Rows are points. The last column is the point's height on a tilted bowl or saddle (a function of degree 2), plus a little noise. Along how many of its main directions does it bend up, bend down or stay straight?

Points:
array([[-12, -20, -53,  61],
       [ 30,  61, -24,  38],
       [ -6,  -8,  18, -10],
       [-14,   6, -16,   5],
       [-26,  48, -43,  37],
       [ 10, -25, -31,  38],
       [-13,   5, -39,  28],
       [ 10, -44,  16,  24],
       [ -7,  14,  20, -17],
       [  5,   4,  56,  -7],
       [ 49, -26,  12,  33],
       [-37, -21,  -4,  20],
       [ -1, -29,  71,  25],
       [-43,  14, -29,  22],
       [-13, -32, -11,  24],
       [-43, -26, -13,  32],
       [  1, -13,   8,  -2]])
Directions: 3 up, 0 down, 0 straight

Points:
array([[ 56, -18, -23, -12],
       [ 35,  13, -29,   1],
       [ -5, -41, -57, -79],
       [  2,  20,   6,  20],
       [ 12,  58,   6,  38],
       [ 17, -28,  22, -16],
       [ -3,   2,  26,   7],
       [  5,  62,  -3,  33],
       [-55, -11,  21,  10],
       [ 25, -18, -27, -25],
       [ 25, -45,   7, -35],
       [ 31, -23,  43, -13],
       [ 18,   2,   6,  11],
       [ 28,  25,  -7,  24],
       [-70,  25,  15,  36],
       [-14, -24,  26, -15],
       [ -5,  -8,  -8,  -3]])
Directions: 1 up, 2 down, 0 straight

Points:
array([[ 34,  17,  -2,  -4],
       [-35,  19,  -7,   2],
       [ 50,  -4,   0,  -7],
       [-26,   1, -12,  10],
       [ 88,  26,  17,  71],
       [-49, -21, -28,  60],
       [ 15, -46,  41, -26],
       [ -3, -40,  14,  -2],
       [ 33, -11, -28, -33],
       [ 40,   2,  -8, -10],
       [ 49,   5,  20,  16],
       [-22,  -9,  34,  -6],
       [ 23, -26,  -9, -18],
       [ 10, -46,  15, -14],
       [-47, -22,  -3,  47],
       [  8, -20, -30, -12],
       [  2, -26,  18,  -4]])
Directions: 1 up, 2 down, 0 straight

Points:
array([[-75,  30, -49,   2,  27],
       [-10, -48,  33,  30,  64],
       [ 34, -39, -11,  -5,   9],
       [  8,   8, -19,  34,  31],
       [-28,   0,  -2,  53,  67],
       [-25,  -3,  65,   2,  40],
       [ -3,  23,  -3,  -5,  14],
       [ -6, -30,   5,  -9,   2],
       [ -7,  37, -17, -44,  20],
       [ 13, -41, -21, -31,  -4],
       [ 47,  40, -16, -19, -13],
       [  9,   9,  -8, -21,  -1],
       [  0, -55,   7,  -4,  13],
       [ 39,  10, -18, -11,  -5],
       [ -2,  11, -32,  -7,   5],
       [ 28, -22,  42,  33,  66],
       [-11, -11,  35,  -9,  13],
       [-10,  21,  45,  -7,  19],
       [ -9,  14,   8,  -9,  11],
       [ 95, -36,  37,  -5,  16],
       [  0, -29,  -1,  36,  41],
       [ -4, -20, -44,  20,  -4],
       [ 13,  12,  31,  12,  27],
       [ 22, -63, -30,  -5,  10],
       [ 20,  28, -25,  22,  21],
       [ 12,  46,  21, -10,   6]])
Directions: 2 up, 1 down, 1 straight

Points:
array([[-27,  -2, -23,  46,  -5],
       [-68,  41,  -2,  12, -25],
       [ 50,  -3,  14, -35,   6],
       [-40,  -4,  10,  13,   6],
       [ 22, -42, -42,   7, -56],
       [ -8, -35,  -4, -29, -15],
       [ 36, -67, -16, -22, -47],
       [ 19,  58,  47,  21,  51],
       [-13, -25, -39,  30, -17],
       [ 28,   9,  17,  46,  27],
       [-31,  -5, -19, -36, -37],
       [-42, -45,  22, -21,  16],
       [ -9,   3,  31, -32, -16],
       [  2,   4,  29,  35,  19],
       [ -3,   6,  41,  47,   9],
       [-18,  37,   4,  -7, -16],
       [ 13,   8, -51,   6, -48],
       [ 13, -15,   0, -20, -10],
       [ 27, -47,  63, -31,  37],
       [ 27,  16,  42,  -1,  47],
       [ 17,  21,   7,  -4,  11],
       [ 11,  -8, -20,  -7, -20],
       [ 15,  55,   1,  16,  26],
       [ -2,   5,  10, -21,  -7]])
Directions: 1 up, 2 down, 1 straight

Points:
array([[-40,  34,  -3,  35, -19],
       [-21,  46,   1, -12, -12],
       [-48, -26,  26,   8, -37],
       [ 15,  18, -58,  21,  59],
       [ 29,  36,  -4, -34, -21],
       [-36, -27,  -3,  -2, -15],
       [  4,  56, -69,   4,  21],
       [ 36,  -6, -45,  25,  49],
       [-32,  27, -29,  39,  12],
       [-31,  27, -14,  24,  -1],
       [ -9,  -9, -19,  -2,  11],
       [-18,  71,   5,   2, -28],
       [ -6,  17, -30, -27,  -2],
       [-18,  24,  10,  21,  -8],
       [-19, -13,   7,  -2,  -6],
       [  8,   3, -25, -33,  -5],
       [-64,  43,  52,  44, -77],
       [-11,  40, -10, -26, -11],
       [  1,  -7, -22,  -6,  12],
       [ 26, -31, -40,  -2,  24],
       [  0, -19, -15,  30,  19]])
Directions: 1 up, 3 down, 0 straight

Points:
array([[ 12,   4,   0,  19,  -1],
       [ 31,  -2, -12,   0,   8],
       [ 67,   9,  64,  -2,  95],
       [-40,  -6,  40,  -5,  -7],
       [-38,  18,  24, -23, -22],
       [-24,  33, -20, -19,  -9],
       [-19, -48,  15, -19,  -6],
       [-24,  -1,  49,  70,  40],
       [-28, -51, -37, -31,  -4],
       [-33, -40,  -3,  35,   3],
       [-12,   8, -20,   7, -13],
       [ -7,  19,  35,   8,   5],
       [ 24,  21,  -7, -22,  12],
       [ 63, -19,  32, -38,  53],
       [-34,  -1,  -8,  23, -14],
       [-39,  -4, -16,  -8, -24],
       [ -3,  15,  -6, -18, -13],
       [-39,  -6, -22,  61,   4],
       [ -2, -76,  20,  -3,  34],
       [ 54,  23, -22,  15,  52],
       [-28, -18,  21,   2, -13],
       [ 41, -21,   5,  21,  18],
       [-34, -11,  35, -18, -17],
       [-18,  23,  29,  28,   9],
       [-23,   0, -32,  12, -14]])
Directions: 3 up, 0 down, 1 straight

Points:
array([[ 11,   2,  19,  12, -19,   6,  10],
       [  7,  14, -25, -12, -43,  -8,  23],
       [ 22, -26, -37, -10,  95, -19,  70],
       [-17,   4,   4, -53,  25,  27,  38],
       [ 14,   9, -22,   1,  19, -27,   8],
       [ 20,  18,  19,   0,  -8,  27,  17],
       [-27,  -8, -12, -15,  32,  -4,  16],
       [ 10,  -6, -15, -61,  36,  20,  69],
       [ 23,   2,   4,  26, -30, -42,  -5],
       [  2,  -1,   0,  49,   8, -14,  -1],
       [-25,  19,   0,  28,  -4, -20,  -3],
       [-24,  15, -12,  -5,  20,  -2,   5],
       [ 32, -32,   6, -14,   3,  40,  55],
       [-14, -56,  12,  12,  43, -14,  11],
       [ 20,   5,  12, -37,  -9,   2,  32],
       [-13,  33, -24,   0,  -2, -14,   4],
       [ -3,  25,  -2,  28, -11, -32,  -4],
       [ -4,   0,   5, -58, -54, -10,  53],
       [ -1,  29,  29,  10,  21,  -4,   7],
       [ 41, -13,   4,   0, -30,   3,  33],
       [ 40, -42,  44, -14,  -5,  21,  54],
       [ 22, -51,  40,  16,  11, -25,  -5],
       [ 28,  25, -40,  45, -42,  16,  33],
       [-44, -36,  12,  18,   7,   3,  10],
       [-21, -26, -19, -37,  15,  28,  44],
       [  8,  -3,  -2, -30,   1, -24,  19],
       [-34,  20, -39,  -3,  22,  32,   8],
       [ -6,   0, -12,  -8, -14,  12,  12],
       [ -5,  18,  30, -25, -12,  15,  17],
       [-37,  -6,   2,  -3, -27,   4,  11],
       [-30, -41, -12,  21, -21, -69, -22],
       [ 14, -49,  58,  -3, -53, -14,  28],
       [ 16, -33,   6, -10, -36,  33,  44],
       [-33,  35, -27,   3, -22,  23,   1],
       [ 33,  -6,  -6, -12,   7, -18,  22],
       [ 21,  27,  -5, -11,  29,  16,  22],
       [-57, -15,   3,  39,   5,   0,  12],
       [ 13, -25, -28, -16,  -1,  19,  43],
       [-17,  18,  14,   0, -42,  20,  11],
       [  8, -24,   0,  28, -40,  12,  23],
       [ -9,  -7,  -2,  13,  36, -58, -23],
       [  9,   1, -13, -21,  -8,  23,  25],
       [-18,  21,  -1,  15, -20, -22,  -1],
       [-32,   9,  10,   3, -21, -22,   3],
       [ 15, -49, -32,   2, -16, -11,  39],
       [ 29,  33, -40, -19, -36, -17,  37],
       [-18,  32,  35,  -7,  20, -11,   9],
       [ 21, -10, -34,   1,  21,   0,  31]])
Directions: 5 up, 1 down, 0 straight

Points:
array([[-40, -45, -15, -22, -19, -25,  12],
       [  3, -17, -40,  66, -21, -27,   6],
       [  9,  -2, -25, -47, -15, -50,  33],
       [-28,   6,  31, -32,  -4,   0,  -1],
       [-36, -34,   9,  -1,  46,  30, -22],
       [  6, -23,  12, -13, -32, -16,  10],
       [-46,  18, -19,  -7,  30, -16, -17],
       [-21,  20, -10,  14,  21,   3, -17],
       [ 16,  -3,  -1, -12, -17,  36, -12],
       [  8, -18,  53, -15,  45, -19,   1],
       [-31, -23,   3,   0,   6, -59,  19],
       [ 64,  14,  11,   8,  -1,  25,  36],
       [-30, -26, -31, -40, -20,  71, -12],
       [  9, -25,   7,  -8, -26, -28,  14],
       [ -4,  41,   0,  19,  27,   8,   2],
       [ 12,  40,  26,  -8,   0,   6,  23],
       [ 82,  -9, -41,  -9,  -8, -36,  84],
       [ -9,  22,  36,  26,  14,  -8,  15],
       [ 15, -30,   9,  20, -19,  37,  -2],
       [-40, -35,  19,  55,  24,   7,  12],
       [-15, -26, -30,  33,  31,  20, -21],
       [  7,  19,  -5, -19, -22,  62,  17],
       [-17, -10,   0,  20,   2,  27, -18],
       [-16,  30,  21,   1,  18, -47,  18],
       [ -2,  47,  11, -27,  66,  -5,   7],
       [ 24,  -9,  26,  -7, -16,  -8,   8],
       [  3,   4,  18, -22,  46,  26, -31],
       [ -5, -16,  49,  23, -12, -46,  55],
       [-30, -37,   0,  33,   6, -23,  -3],
       [ 28,   3,  -7,  22,  16,  -1, -10],
       [-11, -17,  14,  25, -28, -23,  18],
       [-31,  11, -11,  29,  -5,   7,  -8],
       [ 70, -55,  -4, -33,  12,   4,   8],
       [  5,  26, -62,  38,  16, -22,  13],
       [ 57, -10,  -3,  -3, -38,   2,  34],
       [ 13,  13, -20, -65, -13, -43,  33],
       [  2, -34, -51,  52, -47,  21,  16],
       [  4, -36, -11,   4,  71, -49,  21],
       [-33, -33,   5,  58,  18,  34,  10],
       [ 58,  53,   8,  32,  24,  -1,  69],
       [-12,  10, -14, -30, -30, -44,  32],
       [ 33,  -6,  74, -53,  20,  -3,  18],
       [  6,  74,   7,  24,  23,  53,  94],
       [ -6, -14,  27, -44,  35,  18, -41],
       [ 15, -15,   2,   4, -14,  23, -15],
       [  5,  14, -55, -21, -14, -33,  23],
       [-21,  22, -18, -35, -28,   3,   7],
       [ 18,  10,   3,  16,   8,  24,  -7]])
Directions: 5 up, 0 down, 1 straight

Points:
array([[-11, -29,  -6, -13,  -5,  -4,   8],
       [ 30,  -9,  25,  28,   0,  22,  -9],
       [ -4, -20, -62,  11,  17,  23,  41],
       [-39,  -8,  12,  -9, -22,  12,  26],
       [-50,   5,   2, -26, -11,  30,  38],
       [ 14,  35,  25,   4, -14,  28,  18],
       [  4,  27,  12, -31,  62,   1, -36],
       [ -5,  22,  -3,   9, -38,  32,  32],
       [-16,  11,  27,  19, -29,  -2,  15],
       [-59, -20,  24, -15,  18,  30,  29],
       [-25,  -5,  -5, -13,  -9,  17,  16],
       [ 33, -10,  14, -59,   4,  31,  31],
       [  4,  -8,  47,  -8, -37,   3,  13],
       [ 13,   9, -20,  14,  33, -32, -16],
       [  9,  95,   3,  33,  19,   7,  31],
       [-50, -41,  48,  12,   7,  20,  14],
       [ 11,   0,  17,  22,  -8,  29,  -5],
       [ 12,  12, -30, -32, -26,  10,  38],
       [-23,  -1,  26,  -3, -13,  -5,   6],
       [ -6,  23,   7,  36, -57,  12,  41],
       [-37, -33,   7, -12, -47,  45,  43],
       [ 46,   4,  39, -22,  55, -29, -39],
       [-18, -40,   4, -26,  -4,   0,  14],
       [  2,  28,  -3, -28,   4,  13,   2],
       [-21, -52,   0,  -5, -17,   2,  18],
       [ 16,  12, -27, -41, -13, -25,   4],
       [  3,  -6,  38,  -4, -15,   4,  -1],
       [  8,  14,  30, -29,  28, -25, -37],
       [-34, -18,  16,   5, -17,  21,  15],
       [ 38, -24,  11,  -4,  21, -25, -21],
       [ 29,  13,   9, -12,  14, -20, -22],
       [ -2,   9,   4,  19, -44,  45,  21],
       [-31, -19,   9, -27, -38, -15,  38],
       [-16,  19, -10,  -8, -25, -18,  19],
       [-30, -41, -68,  24, -16,  -3,  79],
       [-12, -36, -27, -52, -12,  21,  53],
       [ 14,  28,   3,  34, -29, -20,  27],
       [ 15, -21,  -4,   1,  44,  39,   3],
       [-21,   6,  -5,  24,  -4,  18,   6],
       [  0,   7, -16,  42, -13, -22,  23]])
Directions: 4 up, 1 down, 1 straight
